Every row gives one point. The ring and each string are closed loops that go straight from each point to the next, and from the last back to the first. Before rounding, they use only three directions, however many columns there are. How many times does the string pass through the ring? Passing back the other way cancels.

Ring (8 x 4):
[[-25 -20   0 -52]
 [ 39   2   8 -33]
 [ 62  14   6   6]
 [ 45  12  -5  51]
 [ -6 -23 -22  66]
 [-51 -58 -31  41]
 [-78 -65 -26  -7]
 [-61 -39 -10 -44]]
String:
[[-121  -78  -33  -10]
 [-105  -64  -30    1]
 [ -57  -33  -18    6]
 [ -32  -49  -19   -2]
 [ -32  -50  -18   -7]
 [ -48  -27  -13   -6]
 [ -71  -24  -11  -25]
 [ -79  -22   -4  -58]
 [ -34   -9   -3  -24]
 [  -8  -23   -6  -19]
 [  22  -32    1  -57]
 [  39   -4   15  -75]
 [  54   -7   15  -74]
 [  58   -3   17  -80]
 [  27   14   18  -70]
 [ -16    4    0  -15]
 [  -5  -29   -8  -13]
 [ -15  -45   -7  -50]
 [ -80  -47   -6  -84]
 [ -87  -33  -12  -39]
 [ -56  -20  -12   -4]
 [ -86  -39  -20   -7]]
Times through: 2

Ring:
[[-17  13 -33  26 -52  44]
 [-11  11 -38  32 -23  -6]
 [ -2   4 -35  28  10 -41]
 [ 11  -6 -25  15  48 -63]
 [ 22 -17 -10  -5  67 -51]
 [ 24 -20  -2 -15  62 -27]
 [ 20 -19   4 -22  38  15]
 [  9 -11   2 -18  -2  59]
 [ -5   0  -9  -3 -39  83]
 [-15  10 -25  16 -57  71]]
String, 23 rows:
[[  -7   -7   -7  -10   -6   99]
 [  -2   -5  -16    2   11   40]
 [  20  -13    4  -17    4   14]
 [  33  -25   21  -39   24   24]
 [  24  -25   16  -37   43   43]
 [   9  -16   -1  -18   36   48]
 [   1   -6  -15    2   13   26]
 [  21  -13    5  -19   -1   17]
 [  23  -15   16  -31  -20   52]
 [  12   -7   -1  -11  -21   34]
 [   0   -3  -17    5   -2   27]
 [   3    2   -6   -3  -61   61]
 [ -19   14  -20   13  -95  109]
 [ -36   19  -38   30  -77  115]
 [ -21   10  -33   23  -36   65]
 [   6   -2  -15    6  -14    6]
 [  -4   10  -22   17  -65   28]
 [ -27   22  -37   34 -101   80]
 [ -36   18  -41   32  -63  105]
 [ -10    2  -25   13   -7   44]
 [   1   -1  -15    5  -19   28]
 [   8   -1   -1   -8  -57   56]
 [  -5   -3   -1  -14  -48  121]]
Times through: 4

Ring:
[[ 18  19 -14  34  -7 -18 -37  11   5]
 [ -5   5 -20  40 -28  10   5  13  12]
 [-37  -9 -25   6 -38  16  16  18   1]
 [-52 -17 -20 -36 -27   7   2  17 -17]
 [-30 -24   6 -58   4   0 -15   1 -26]
 [  2 -20  24 -49  26  -8 -31 -11 -24]
 [ 22  -4  22 -30  33 -23 -54  -9 -20]
 [ 27  19  -3   8  15 -35 -66   6  -8]]
String, 21 rows:
[[  34    1   12   42    3   10   -4   -8   13]
 [  39   32   -9   33   12  -42  -74    9    0]
 [  21   37  -20   -1   14  -65 -104   19  -17]
 [   2    7   -7   -9    4  -23  -46    9  -12]
 [   0   18  -16  -17    5  -43  -72   16  -19]
 [  13   40  -26  -14   14  -76 -118   25  -24]
 [  31   49  -26   12   15  -77 -121   23  -14]
 [   6   38  -34    8   -4  -58  -91   28  -12]
 [  22   37  -31   54  -15  -33  -56   22   10]
 [  21   15  -18   77  -27   12    6    9   26]
 [ -17   16  -41   54  -47    4    2   26   17]
 [ -25    4  -27    6  -28   -4  -13   20   -3]
 [ -13  -10   -7    8  -18   15   10    5    1]
 [ -33  -20  -15   18  -39   39   46    9    9]
 [ -77   -8  -53   -7  -65   15   23   37   -4]
 [ -58   -1  -43  -13  -45   -2   -5   32   -9]
 [ -57   -4  -44    7  -55   14   18   30    1]
 [ -29  -12  -25   46  -52   43   55   14   21]
 [ -21    6  -35   51  -49   18   21   22   18]
 [ -18   18  -36   12  -26  -23  -38   27   -4]
 [   3   -3   -1    8   -4    2  -12    2   -1]]
Times through: 2
String (26 x 9):
[[-37   7 -45  36 -54  11  13  29  11]
 [-27 -16 -17  31 -42  40  47   9  15]
 [-48 -19 -25   6 -46  32  39  16   4]
 [-15 -25   6   2 -15  33  32  -4   2]
 [-16 -12  -2 -13  -9   7  -4   4  -8]
 [-63  -7 -32 -62 -23 -21 -35  28 -31]
 [-79 -20 -27 -90 -20 -16 -28  25 -41]
 [-39 -39  13 -58  -3  23  17  -4 -22]
 [ -8 -19   9 -17   0  12   0  -4  -9]
 [-25  -8  -9 -35  -5 -11 -28  10 -19]
 [-74 -14 -27 -95 -14 -27 -45  26 -44]
 [-66 -29 -13 -77 -16   2  -6  14 -33]
 [-64 -30 -13 -60 -24  15  12  13 -24]
 [-34 -26  -2 -20 -19  25  24   3  -7]
 [ -9 -11   0  -6  -7   7  -4   2  -5]
 [-56   4 -44 -23 -39 -15 -24  34 -15]
 [-56   4 -51   8 -56   3   4  35  -1]
 [-34   5 -42  41 -55  17  21  27  14]
 [  0  -4 -12  55 -32  31  33   5  22]
 [  4  -7   1  16  -8  12   2   0   4]
 [-10   9 -21   7 -15 -14 -30  16  -5]
 [ -8  26 -40  34 -29 -24 -39  28   4]
 [ 17  19 -25  80 -32   8   2  14  27]
 [ 17  -5   3  48 -14  25  20  -4  18]
 [ -4   1 -11  15 -14   1 -10   8   1]
 [-23  12 -33   5 -26 -17 -30  24  -6]]
Times through: 5

Ring:
[[ 35  42   9 -25  -4  47  38 -59 -73  18  30]
 [ 32  26  29 -21  10  25  49 -74 -68  25  41]
 [ 23 -31 -20  33  17   0 -13  11  45  -6  17]
 [ 18 -39 -44  50   9   4 -50  60  81 -23  -4]
 [ 18  -9 -22  32   0  17 -47  52  40 -17  -8]
 [ 26  31   0  -4  -9  41  -7  -2 -33   1   6]]
String:
[[  25    4    5    7    8   17    5  -15  -12    5   20]
 [  26   -2  -12   13    6   20   -1   -6    4    0   17]
 [  24   -2   14    9   13    8    7  -18  -10    8   23]
 [  23  -15   18   14   21   -4   12  -24    1   10   29]
 [  26  -28  -10   23   22   -2   13  -21   25    5   32]
 [  29  -19  -29   20   12   15    7  -14   24   -1   26]
 [  28   -1  -10   10    7   20    6  -16   -2    3   21]
 [  26   16   26   -5    9   17   18  -34  -39   14   25]
 [  29   35   58  -26   12   18   49  -76  -86   31   40]
 [  35   51   57  -44    8   33   75 -110 -118   39   51]
 [  43   56   18  -47   -2   55   79 -113 -112   34   51]
 [  41   65   22  -49   -7   61   69 -102 -119   31   43]
 [  29   44   36  -25   -1   36   30  -52  -81   21   26]
 [  27   20    9   -3    2   28    8  -21  -33    8   18]
 [  32   27  -25   -5  -10   49    6  -16  -27    1   14]
 [  32   28  -29   -4  -12   52    0   -8  -24   -2    9]
 [  28   16  -13    3   -3   35   -2   -6  -15    0   12]
 [  25   22   16   -4    1   26    4  -17  -35    8   16]
 [  28   19  -14    1   -5   37   -1   -8  -19    0   12]
 [  33   33  -31   -7  -14   57    4  -14  -31   -1   11]
 [  34   64   14  -35  -15   62   30  -51  -94   17   20]
 [  32   58   37  -35   -6   47   37  -62  -99   23   27]
 [  32   52   38  -34   -2   42   42  -68  -96   25   31]
 [  40   52   14  -39   -4   54   63  -93  -99   27   43]
 [  39   42   16  -35    3   45   68  -98  -91   29   48]
 [  35   49   65  -44   12   27   79 -116 -121   42   55]
 [  26   25   45  -15   11   16   31  -52  -62   22   32]
 [  28    5    5    2    9   18   16  -29  -19    9   26]
 [  25    8   20    1   11   13   15  -29  -27   12   25]]
Times through: 0

Ring, 7 rows:
[[  7  -9  12  28 -70  42 -50  45  18  56 -23  44 -19  38]
 [-24  17  -5 -18 -37   0 -24   8  15   6 -13  25 -16  50]
 [-29  31 -36 -77  28 -48  27 -43   8 -57  -8  -1 -16  43]
 [  0  15 -47 -82  55 -49  45 -48   5 -65 -14  -4 -17  23]
 [ 33 -12 -26 -36  41 -17  25  -8  11 -33 -17  17  -4  14]
 [ 56 -38  12  37 -13  37 -24  56  21  31 -21  50   6  15]
 [ 33 -28  20  49 -64  56 -53  64  20  66 -26  54 -11  27]]
String, 27 rows:
[[   0    9  -28  -47   13  -20   14  -19    9  -26  -17   11  -18   29]
 [   5    5  -16  -36   31  -25   14   -4   16  -41   -7   18    5   35]
 [  -1   17  -42  -82   68  -57   49  -45    8  -79   -7   -3   -4   28]
 [   4   17  -64 -107   79  -64   68  -71    0  -84  -16  -15  -23   14]
 [  27   -3  -40  -66   74  -43   50  -32    8  -68  -13    4   -1   13]
 [  34  -15   -9  -14   34   -9   11   15   17  -27  -11   28   11   22]
 [  25  -13   -4   -4    6    4   -5   22   17   -6  -14   32    3   27]
 [  58  -38   17   37    9   26  -17   61   25   10  -12   51   24   19]
 [  55  -40   30   55   -7   36  -33   78   29   23  -10   59   30   26]
 [  28  -18    2   12  -18   22  -20   33   17   20  -20   38   -5   25]
 [  37  -28   23   43  -23   34  -36   65   26   28  -12   53   16   32]
 [  57  -49   44   91  -67   76  -70  104   29   81  -21   74   13   26]
 [  46  -39   23   66  -83   76  -64   76   20   93  -33   61  -18   19]
 [  25  -18   -7   12  -59   43  -33   27   10   59  -35   36  -37   17]
 [  28  -21   -2   19  -54   43  -35   34   13   56  -32   39  -29   19]
 [  29  -21   -5   14  -48   39  -30   30   12   51  -32   37  -29   17]
 [  21  -13   -3    2  -18   16  -16   25   16   16  -20   33   -9   26]
 [  58  -43   31   62  -19   45  -39   82   28   37  -14   62   24   23]
 [  80  -56   29   66   -2   48  -30   85   28   34  -17   64   28   11]
 [  69  -42   -4   15   23   20    2   37   17    5  -22   40    6    2]
 [  25   -8  -28  -35   14   -6   14  -10    8  -11  -24   16  -21   14]
 [  16   -4  -21  -31   14  -10   10   -4   11  -17  -18   19  -12   23]
 [  17   -3  -15  -29   31  -19   14    1   15  -34  -10   21    5   28]
 [   9    2  -19  -36   27  -21   15   -6   14  -34  -11   17   -1   30]
 [  -9   24  -50  -97   77  -68   58  -59    6  -92   -6  -10   -7   29]
 [ -22   35  -65 -121   74  -77   66  -82    0  -95  -11  -21  -24   28]
 [ -18   28  -60 -101   36  -51   45  -69   -1  -56  -21  -14  -39   24]]
Times through: 3

Ring, 8 rows:
[[ 33  30 -50  14 -55  24   8 -20 -13   4 -19  48 -11 -28]
 [ 34  17 -47 -24 -44  35 -15   2  13  -9 -32  57 -15  -8]
 [ 18 -10 -13 -60  -8  33 -40  27  35  -6 -26  31 -20  21]
 [  1 -18  19 -59   7  12 -38  42  37  18 -10 -23 -12  38]
 [-15 -11  42 -23   8 -17 -14  36  17  51  14 -78   1  35]
 [-14   0  34  14   2 -21   6   9 -10  57  26 -73   1  12]
 [  1  22  -4  61 -18  -8  29 -40 -47  42  26 -17  -7 -34]
 [ 17  32 -32  62 -38   6  31 -49 -48  25  11  21 -10 -47]]
String:
[[  11   14  -10    8  -26    5    3   -3   -7   26    0   -6   -7   -7]
 [  17   19  -26   28  -26   15   10  -30  -26   15    2   27  -15  -30]
 [  28   34  -53   55  -43   23   24  -58  -47    6   -1   61  -18  -57]
 [  41   49  -72   55  -73   24   32  -52  -42    4  -14   68  -10  -59]
 [  30   32  -42   12  -61   14   11   -7   -7   15  -18   23   -2  -18]
 [  17   16  -18   -5  -36    9   -2    7    4   21  -11    0   -5   -1]
 [  21   12  -29    4  -23   24   -5  -18  -10    4   -9   40  -18  -19]
 [  39   19  -59  -11  -41   45  -13  -19   -1  -20  -31   87  -24  -26]
 [  50   17  -71  -48  -54   57  -30    4   27  -35  -53  104  -23  -10]
 [  36    8  -42  -60  -45   38  -33   30   40  -13  -45   50  -13   15]
 [  28    2  -28  -60  -32   33  -34   32   39   -7  -37   35  -14   20]
 [  32  -11  -34  -83  -15   53  -54   31   49  -29  -46   72  -27   22]
 [  25  -18  -29  -70    5   56  -54   12   34  -32  -34   82  -36   11]
 [  15  -11  -12  -45    1   33  -35   12   22   -6  -18   37  -24   11]
 [   9    4   -2  -17  -19    8  -11   15   10   23   -6  -11   -7   10]
 [   2   -9   20  -57  -12    0  -29   55   43   31  -13  -48    0   46]
 [ -11  -31   47  -88   18   -1  -50   76   62   32   -9  -68   -4   70]
 [ -16  -30   50  -68   26   -4  -42   60   46   36    2  -68   -7   59]
 [  -8  -16   26  -25   18    4  -23   17   11   28    9  -28  -14   20]
 [   1   -1   10   -9   -4    3  -10    8    3   28    5  -21  -10    8]
 [  -5    0   27  -19  -14  -16   -7   36   17   49    6  -71    6   30]
 [ -24   -7   59   -6    5  -37    0   40   10   74   28 -121   12   39]
 [ -25   -3   52   23   11  -34   11   10  -15   71   38 -101    5   16]
 [ -10    5   18   41    7  -10   14  -26  -35   44   32  -34  -11  -17]
 [   1   10    4   26  -10   -3    9  -16  -22   35   16  -19   -9  -13]
 [   1   14    7   23  -21  -11   13   -3  -16   45   14  -41    0   -4]
 [  -2   24    5   59  -25  -20   33  -26  -41   54   27  -44    2  -24]
 [   4   38  -20  113  -26  -10   55  -83  -86   44   40    4  -11  -72]
 [  10   28  -14   48  -38   -7   28  -25  -33   40   13  -18   -1  -26]]
Times through: 1
String (25 x 14):
[[ 28  -8 -35 -54  -8  51 -42   5  25 -27 -32  79 -32   2]
 [ 26   1 -34 -31 -16  41 -27  -3  12 -14 -24  64 -26  -6]
 [ 22   7 -29 -14 -22  29 -15  -6   3  -1 -16  43 -19  -9]
 [ 14  10 -11 -12 -29   9  -6  11   7  21  -9  -4  -6   4]
 [ 27  23 -33 -11 -53  15  -2  10   9  14 -22  15  -3  -2]
 [ 26  28 -32   6 -57   9   9   2  -2  21 -16   7   0 -10]
 [ 36  51 -64  66 -74  14  39 -53 -48  15  -7  50  -6 -59]
 [ 25  41 -52  83 -43  16  39 -76 -67  14  11  57 -18 -72]
 [ 14  19 -26  41 -19  15  14 -43 -38  15   9  33 -18 -39]
 [  8  22  -8  31 -32  -6  18 -13 -22  38   9 -22  -1 -15]
 [  5  25  -3  43 -34 -14  26 -15 -28  47  16 -36   3 -17]
 [  4  30  -9  72 -30 -13  38 -43 -52  47  26 -22  -3 -39]
 [  8  34 -24  99 -24  -2  46 -78 -78  35  33  16 -14 -68]
 [ 13  26 -28  66 -23   9  28 -58 -54  22  17  29 -17 -52]
 [ 12  15 -14  13 -25   7   5 -10 -12  24   1   2  -9 -12]
 [ 19  22 -30  31 -30  15  12 -32 -28  14   1  31 -14 -32]
 [ 25  24 -40  27 -35  22  10 -34 -26   6  -6  47 -17 -35]
 [ 18  14 -25   6 -25  19  -2 -14 -10  10  -7  27 -15 -16]
 [ 27  19 -32 -17 -47  19  -7  10  11   9 -23  22  -6  -1]
 [ 44  15 -58 -52 -55  46 -28  18  33 -22 -50  74 -16   2]
 [ 41   1 -57 -58 -27  61 -42   5  29 -38 -46 104 -32  -3]
 [ 20   2 -24 -24 -15  30 -21   0   9  -3 -17  41 -21  -3]
 [ 14   3 -10 -26 -20  16 -17  15  15  13 -13   6 -11  10]
 [ 19  -7  -9 -74 -21  24 -41  50  51   3 -33   6 -10  38]
 [ 29 -17 -30 -86  -5  55 -59  29  49 -31 -43  75 -31  23]]
Times through: 4

Ring, 7 rows:
[[-50 -47   8  13  37 -30  16 -50  -9 -20  29 -12  42  56]
 [-36 -33  36 -29  80 -53   7 -62 -10 -13  53 -10  33  66]
 [  4  -5  18 -40  59 -30  -4 -53  -3  15  33 -26  -4  33]
 [ 29  15 -11 -23   3   6 -18 -19   2  39 -10 -33 -33  -9]
 [ 27  16 -45  20 -69  42 -26  24   4  48 -59 -30 -39 -44]
 [ -9 -18 -57  59 -75  44  -1   9   2  20 -54 -29  -6 -22]
 [-36 -41 -40  58 -38  21  16 -20  -2  -5 -22 -24  23  13]]
String, 28 rows:
[[ -34  -49  -55   70  -33   30   34  -45    1  -13  -14  -38   24   18]
 [ -65  -73  -51   89  -27   20   47  -52   -3  -35   -4  -29   52   40]
 [ -68  -60   -5   42   11  -19   21  -38  -10  -29   14   -8   55   54]
 [ -35  -20   30  -18   28  -40  -20   -7  -12    5   12    5   24   36]
 [ -23  -27   -9   12   12   -8    7  -37   -4    0    8  -22   15   28]
 [ -38  -46   -8   21   34  -15   27  -65   -4  -18   29  -26   33   51]
 [ -33  -47  -21   29   31   -5   36  -77   -1  -19   28  -36   29   48]
 [ -49  -54   22   -7   92  -49   36  -98   -8  -33   70  -23   49   85]
 [ -38  -27   70  -65  119  -85   -5  -65  -15  -12   76    2   37   83]
 [ -15   -1   57  -64   68  -62  -33  -16  -13   17   33    5    9   41]
 [ -10  -10   18  -26   38  -28  -11  -31   -6   13   19  -15    4   29]
 [  -6   -9    7  -17   25  -18   -9  -28   -5   15   10  -18    0   21]
 [   8   15   55  -79   70  -56  -39  -17  -10   31   31   -3  -11   29]
 [  25   14   27  -65   68  -33  -17  -48   -2   30   34  -27  -23   24]
 [  16   17   25  -51   30  -26  -35   -6   -5   37    4  -12  -21    7]
 [   1   -5   -8   -6    4   -2   -9  -21   -2   21   -5  -24   -8    8]
 [  14   -6  -36   14  -12   23    7  -37    4   22  -12  -43  -19   -3]
 [  35   10  -48   12  -34   40   -4  -22    8   39  -31  -49  -40  -27]
 [  16   -1  -38   16  -29   28   -4  -17    4   29  -26  -38  -23  -14]
 [  49   24  -70   29  -86   67  -19   16   10   58  -71  -48  -59  -62]
 [  52   41  -52   12 -103   58  -51   61    6   75  -91  -29  -67  -78]
 [  40   22  -79   50 -121   78  -27   44    9   60  -95  -40  -55  -75]
 [  28   24  -53   32 -110   55  -44   64    2   61  -91  -20  -46  -67]
 [   5    8  -21   11  -54   18  -34   34   -3   40  -50  -12  -20  -27]
 [  -6   -8  -16   10  -22    7  -14   -1   -3   22  -22  -18   -5   -2]
 [ -11  -22  -40   39  -33   24    8  -21    1   10  -23  -32    1    1]
 [ -12   -4    1   -2  -17   -7  -27   15   -7   24  -22   -5   -1    1]
 [ -18  -24  -28   31  -21   12    5  -20   -2    7  -15  -25    8    9]]
Times through: 3
